Rows are points. A path goes straight from each point to the next, and from the last back to the first. The post is the endless flat space through its rows: a point in 2 columns, a line in 3, a plane in 4, and so on, so that a path can go around it. How many times does the path go around the post? Going back the other way cancels.

Post (2 x 3):
[[-2.52 -2.82 -0.82]
 [-0.36  0.36  0.53]]
Path, 26 rows:
[[-0.66 -2.92 -0.54]
 [-2.33 -3.96  1.89]
 [-2.73 -0.60  0.47]
 [-2.51  1.85 -1.34]
 [-0.32  0.09 -1.12]
 [ 0.35 -0.59  0.88]
 [-1.27 -1.63  1.44]
 [-1.42 -4.08  2.04]
 [ 0.18 -2.10  1.51]
 [-0.99  0.15  2.51]
 [-3.48 -1.21 -1.04]
 [-0.02  1.17 -1.79]
 [ 1.36 -0.48  0.05]
 [-0.78 -1.57  3.06]
 [-1.48  0.50  1.34]
 [-3.35 -2.51 -1.40]
 [-2.76 -4.10 -2.12]
 [-0.47 -4.19  0.56]
 [-0.99 -1.00  2.92]
 [-4.08 -0.41 -1.01]
 [-0.07  1.98  0.35]
 [-0.88 -2.06 -1.49]
 [-2.65 -6.62  0.01]
 [-1.09 -0.83  2.36]
 [-4.59 -2.60 -2.19]
 [-2.25 -1.94 -2.34]]
Times around: 5

Post:
[[ 1.17 -0.36  2.72 -0.36  0.00  1.38]
 [-1.90 -2.87 -1.04  2.73 -0.57 -0.31]
 [-0.40  1.72  0.52  0.55 -0.26  0.65]
 [-0.51 -0.85  1.16  0.52  0.66 -0.49]
 [-1.44 -0.55 -1.55 -3.50  2.32  2.06]]
Path, 28 rows:
[[ 0.48 -1.23  3.21 -0.32 -1.15  1.23]
 [ 0.45 -2.93 -0.14  3.20 -2.86  0.60]
 [ 1.53 -0.74 -1.32  4.48 -0.32 -0.15]
 [-1.43  4.93 -0.55  2.27  0.18 -0.58]
 [-5.97 -7.33 -2.55 -1.40  2.14  2.22]
 [ 1.20  0.25  4.23 -6.23 -0.07  1.54]
 [-1.66  3.24 -3.51  2.01 -1.29 -0.82]
 [ 1.96  0.52  2.07  1.17  2.25 -1.50]
 [-0.60  0.47  0.46  2.02  1.73  0.68]
 [-0.31  0.32 -1.21  1.23  1.28  0.09]
 [-1.47  3.77 -2.22  1.00 -0.32 -2.66]
 [-1.73  3.54  1.07 -2.62 -0.02 -0.05]
 [-2.13  0.62 -0.29 -1.14  0.03  2.88]
 [-0.18  5.57  0.58  5.08  0.06 -0.48]
 [ 2.51 -2.55 -0.16  1.15  1.03  0.59]
 [-0.69 -3.04 -2.87 -0.45 -0.29 -2.07]
 [-1.96 -0.11 -0.68  1.30 -1.19  0.17]
 [-0.27 -1.13  0.25  1.50 -3.08 -0.25]
 [ 1.22 -2.67 -0.82  2.63 -2.79 -0.71]
 [ 2.85  0.85  3.10  1.68 -1.01  1.54]
 [-0.31  0.32  0.08 -2.89  0.31 -0.25]
 [-0.70 -1.69  3.92 -2.71  0.48  0.26]
 [-2.21 -1.10  2.88 -2.08  3.00  0.69]
 [-0.41 -3.85  3.30 -1.71  3.25  1.04]
 [-2.14  1.79  0.25 -0.40 -3.40  4.49]
 [-2.39 -2.03 -2.68  0.37 -2.33  1.93]
 [ 0.56 -0.22 -3.37  0.77 -1.90  0.25]
 [-2.41 -4.76 -3.67 -0.29  0.11  1.51]]
Times around: 0

Post (7 x 8):
[[-0.19 -1.61  0.27 -1.61 -1.31  1.13 -1.29 -4.33]
 [ 0.02 -0.14 -2.83  2.40 -2.27  0.49  0.92  3.60]
 [-1.33 -2.41  0.58 -1.07 -0.21 -1.10 -0.26 -1.64]
 [ 1.08  1.05 -3.87  2.90 -0.21 -1.21  1.61  1.52]
 [-0.84 -0.25  0.97 -2.88 -0.02  1.56  1.54 -1.60]
 [-1.39  0.33 -3.27 -0.31 -1.03 -0.84  1.67  1.30]
 [-1.83 -0.82  0.77 -1.09 -0.09  1.03  0.45 -3.94]]
Path (28 x 8):
[[-1.24  0.74 -5.57  3.98  0.91 -2.65  3.61  0.29]
 [-2.66 -0.29 -1.87 -1.91 -1.45 -1.65  2.58 -0.04]
 [-0.97  3.87 -5.18  1.65  1.27 -2.29  2.96 -3.32]
 [-0.83  2.00 -0.81  1.67  0.40  0.40  1.56  1.74]
 [-2.85  1.48  0.88 -5.94 -1.26  1.45  2.60 -0.85]
 [-2.22 -1.04 -0.67  0.79 -2.05  0.06  1.77  2.27]
 [-0.86 -2.40 -0.35 -2.31 -2.46  2.64  2.07  2.80]
 [-2.74 -0.91 -2.20  0.49 -2.02  3.34 -1.73 -3.41]
 [-2.72 -2.28 -2.02 -0.15  0.50 -2.96 -1.41 -1.30]
 [-0.85 -3.21 -4.67  3.53 -1.09 -0.90  0.13  3.81]
 [-0.33 -1.14 -2.23  1.73 -0.03 -1.09  4.44  1.11]
 [-1.91  0.14 -2.93 -0.07 -3.00  0.32  1.98 -1.72]
 [-2.15 -1.04 -2.08  2.40  0.40  0.55  4.01 -0.75]
 [-1.57 -1.43 -1.26 -3.31  0.48 -0.69  1.59 -4.64]
 [-0.58 -0.04  2.07 -0.67 -0.88  1.93  4.72  1.39]
 [-1.87 -0.69  0.25 -1.34 -0.39 -4.76 -0.07 -1.35]
 [-0.92  1.50 -0.95  1.69  0.65 -0.82  1.82 -1.46]
 [-1.67 -1.12 -1.42 -0.05 -2.00 -1.72  1.69  2.43]
 [-0.39 -0.52 -1.74 -1.67 -0.98 -2.35  1.34  0.33]
 [ 2.36  0.53 -0.68 -0.35 -3.61  2.09  0.09 -1.67]
 [-0.14  2.01 -0.29 -3.35 -0.01  4.38  7.43  0.05]
 [-2.16  0.26 -2.44 -4.48 -0.77  2.40  2.74  0.77]
 [-0.30 -1.04  0.00  2.53  0.84  0.97 -2.45 -4.65]
 [ 1.46  1.91 -2.31 -0.35  0.60 -0.82 -0.02 -4.83]
 [-1.68  2.65 -0.32 -1.47 -0.56 -0.88  3.60 -0.29]
 [-0.96  0.44  0.97 -3.08 -3.28  3.25 -0.60 -1.61]
 [ 0.85  4.37 -3.16 -0.98  2.69  0.16  3.64 -2.35]
 [-1.77 -0.92 -2.12  0.50  1.05 -0.54  2.25  1.25]]
Times around: 0

Post:
[[-0.19 -3.22  1.37  0.88 -0.88 -0.74 -1.62  0.31  0.93 -0.31  1.93]
 [-1.11 -1.77 -1.63 -0.99 -0.20  2.76  0.03  1.33  2.78  2.63  0.88]
 [-2.99  3.70  1.80  0.64 -1.72  1.71 -0.88  0.90  0.36  0.19 -1.76]
 [-1.86 -0.46 -0.30 -0.11 -3.62  0.26 -0.39 -0.77  1.29  0.94  1.61]
 [ 1.83 -2.17  0.15 -1.63  1.82  0.77  1.63 -0.64 -0.34  4.00 -0.06]
 [-0.62 -0.88  0.49  2.13 -2.80 -0.95 -1.78 -1.19 -2.05  2.16 -5.12]
 [-2.42 -0.61 -2.04 -2.17  1.65 -0.54  0.63  1.07  1.72  2.23 -0.65]
 [ 0.89  0.26 -0.34 -0.67 -2.19  5.67 -3.52 -2.88  0.97  1.08 -2.26]
 [ 0.99 -1.18 -0.59  2.81 -1.44  1.78 -1.63 -2.50 -2.24 -3.73 -1.17]
 [ 1.10  1.58 -2.48 -1.66  0.84  2.55 -1.38  1.00  3.48  1.56 -3.03]]
Path:
[[ 1.54 -0.19  0.40  1.68 -1.46  4.35 -5.04  0.77  2.23 -0.30 -5.75]
 [ 1.16 -2.63 -0.93 -2.42  2.36 -0.17  1.01 -0.22  0.44  1.03 -1.41]
 [-0.05 -1.79  2.35  0.94 -3.24  0.84 -1.47 -3.83 -2.43 -0.62 -0.25]
 [ 0.29 -1.29 -0.26 -0.96 -0.69 -0.12 -0.47  2.41  5.02  4.70 -0.74]
 [-1.72 -1.04  1.03  2.35 -0.63 -3.58 -5.74 -2.31 -2.01 -1.84 -4.34]
 [ 1.72  1.26 -2.19 -0.88 -0.28  2.37 -2.77 -0.17  1.41  0.42 -0.34]
 [-0.97 -3.80  0.04 -0.21 -1.24  5.48 -0.52 -1.14 -1.24  0.54  1.46]
 [-0.78  4.58 -0.33 -2.12 -2.96  0.36 -4.35 -2.59  3.67 -3.21 -3.98]
 [ 1.27  3.11  2.44  1.79 -2.78  5.92 -0.89 -0.38  1.76  0.37 -1.06]
 [-2.66 -3.67 -0.73 -3.55  0.40  2.36 -0.85 -1.38  2.60  4.83 -3.81]
 [-2.56  2.10 -2.23  0.41 -1.67  2.21 -1.67 -1.77  2.42  1.26 -2.90]
 [-0.33 -1.41 -0.16  1.25  1.27  0.22 -3.02 -0.76 -0.96  0.01  0.84]
 [-0.16 -0.10 -3.58  0.18 -2.19  3.24  0.33 -3.64 -1.44  0.42  1.83]
 [ 0.44  1.92 -0.81 -3.01 -0.79 -0.81 -1.86  1.60  1.16  3.44 -2.05]
 [-0.75 -4.65 -0.95 -0.69 -1.16 -1.39 -1.57  0.25  1.36 -0.39 -0.25]
 [-1.34 -0.26  1.51  1.19 -0.29  2.71 -0.13  4.09  3.85  1.74 -0.40]
 [-1.01 -3.10 -0.71 -0.12 -0.20  3.61  1.38 -1.76  0.39  4.26  2.91]
 [-2.34  2.69 -0.49  0.12  1.05 -1.12  0.63  0.31 -1.65  2.26 -1.02]
 [-1.15 -2.14 -0.63  0.49 -2.65  1.34 -1.96  3.07 -0.48  2.93 -2.27]
 [ 1.92  0.20  0.40  0.75 -0.16 -3.03 -2.41 -0.07  0.16 -0.50 -6.08]
 [-0.47  0.15  2.00  1.76 -0.09  5.93  1.13 -0.20  0.94  2.74 -2.44]
 [ 0.07  0.13 -0.33  1.03  0.34  1.05 -1.12 -0.67  1.26 -0.54  1.28]
 [ 0.96 -3.62  2.00 -1.12  1.52  4.17 -2.25  2.94  3.23  5.28  1.41]
 [-0.79 -0.98 -3.30 -0.78 -3.47 -2.21  1.59  2.27  2.21  2.38  1.12]
 [-3.43  0.98 -0.54  1.44 -0.65 -1.78  0.32  2.96 -1.71  2.42 -1.61]
 [ 1.70  1.25 -0.11  1.84 -3.58  1.14 -1.19 -0.22 -1.40  0.02 -3.23]]
Times around: 4

Post (11 x 12):
[[-2.38  2.52  1.02  1.62  1.61  0.84  1.83 -1.90  2.45 -0.64 -0.84 -1.56]
 [-1.09  1.95  1.74 -1.00  1.44  0.39 -0.83 -0.97 -0.54 -1.46  0.24 -3.89]
 [-3.13 -1.01  0.33 -2.53 -1.72 -1.48  2.01  1.54 -1.95  0.11 -0.09  1.87]
 [ 0.20 -0.40  0.96 -2.66  0.10 -0.07  2.57  0.64 -2.19  0.77 -1.88  2.96]
 [ 0.08 -0.11  0.38 -0.86 -4.06 -0.64  2.88  1.80 -3.72  1.59 -0.22  1.26]
 [-0.46 -2.38  0.44 -2.12 -2.48  0.65  3.39 -0.74 -3.59 -0.45 -0.58  1.37]
 [ 0.22 -2.43  2.07 -1.00 -2.07  0.38  1.72  2.46 -1.23  1.64 -0.18  1.64]
 [-1.95  4.40  0.60  1.68  2.68  2.88 -0.83 -2.10  1.60 -1.91  3.11 -1.52]
 [ 0.03  0.15 -2.38 -1.64 -1.71  0.54  3.70  0.15  0.80  0.07 -0.90  0.23]
 [-2.42  1.74  0.24  0.62  2.87 -0.19  0.88 -1.98  1.36  0.11  2.84 -1.79]
 [-2.45  1.76  0.56  0.79  1.48  2.45 -2.77 -4.24  1.09  1.02  0.99 -3.06]]
Path:
[[-0.03  3.16  0.10 -2.36 -2.78  0.16 -0.64  0.92 -3.54 -0.85  1.70 -1.45]
 [-2.99  3.11  3.41  1.33  1.04 -1.48  2.72  1.52  0.63  1.60 -0.33 -0.30]
 [-1.31  6.59 -0.12 -0.54  4.16 -1.56  1.71  1.83 -0.47  0.50  0.62 -2.27]
 [ 2.33 -2.00  2.16 -0.38  2.17  3.83 -3.97 -0.01 -3.97  2.40  1.33 -0.64]
 [ 0.47  1.58 -0.22  0.63  2.70  1.07  1.81 -0.38  0.65 -2.07  2.74  0.20]
 [-1.13  2.60 -1.78 -0.48 -0.01 -0.07  2.80 -1.64  4.74 -0.68  0.30  1.05]
 [-1.51 -1.53  3.39 -2.97 -1.71 -1.31  0.75  1.33 -0.44  0.78  0.20 -2.43]
 [-2.90  1.47  5.26 -1.28  3.66  1.89 -2.12 -1.07 -0.63 -0.66  1.21 -1.41]
 [-2.17 -1.52 -2.67 -0.57  1.10  0.56  3.54 -0.73  0.79  1.49  2.41  2.04]
 [-0.69 -0.94  3.57  0.73  1.29  0.90 -2.60  0.05 -5.53  0.96  0.78  0.57]
 [-0.76  0.86  4.88 -2.22  0.15  0.85 -2.68 -1.69 -5.97 -2.94  1.11  1.54]
 [-1.43  5.80  4.19 -0.45  0.48 -1.12  1.55  1.04  0.01 -2.92  0.77  0.30]
 [ 0.52  3.62 -0.16 -1.24  2.54 -0.15  4.18 -2.99  2.12  3.06 -0.13  0.72]
 [ 1.50  2.93 -2.44 -1.99  1.49  3.21  2.80  0.81  3.97 -0.69 -1.37  0.10]
 [-0.94  3.42 -2.05 -0.88  3.40  1.83  2.56 -0.17  2.25 -1.99 -0.21  1.72]
 [-0.41  0.85  2.09 -1.36 -0.54 -0.49 -2.01  4.45 -3.00  0.06  2.97  0.70]
 [ 0.48  0.15  2.68 -2.09  0.54  2.34 -2.56 -2.62  0.05 -1.15 -4.61 -2.22]
 [-1.49  2.74  1.89 -1.27 -0.36  0.47  5.33 -0.28 -0.68 -4.37  0.97  4.07]
 [-1.83 -0.60  0.96 -2.38  0.02 -0.73  2.93 -1.49  0.72  2.43  0.84  0.71]
 [-2.45 -0.57  3.67 -0.82 -1.33  1.25 -1.35  2.34 -3.69  2.88 -0.80  0.03]
 [ 0.95 -1.28  3.22  2.19  4.19  3.13  0.36 -0.71  0.59  1.06 -4.80 -0.69]
 [ 3.23  2.47  4.02  3.47 -1.07  3.40  2.42  0.19 -2.56 -3.57 -1.64 -1.43]
 [ 2.16 -1.69  0.93  1.56 -2.31  2.84  2.35 -1.38  2.38  2.63 -1.20  2.47]
 [-0.74 -1.02  5.24 -2.29 -0.52 -1.17  0.14  4.01 -1.92  0.60  2.52  1.34]
 [-3.04  0.89  1.74 -6.19  0.72 -2.47  0.96  1.41 -4.48 -1.62  1.34 -2.45]
 [-1.00  0.42 -1.69 -2.33 -0.30  1.09  1.41  0.42 -0.13  0.23 -3.54 -2.83]
 [-2.55 -2.89 -1.38 -2.18  3.72  0.28  1.03 -1.87  2.80  0.11  0.03 -1.34]
 [ 0.22 -0.83  2.21 -0.89  1.56 -0.53 -0.26  2.21 -0.53  0.93 -2.61  1.05]
 [-2.73 -0.96  0.35 -3.48  0.22 -1.55 -1.00 -4.14  0.10 -1.34 -0.15 -2.06]]
Times around: 5
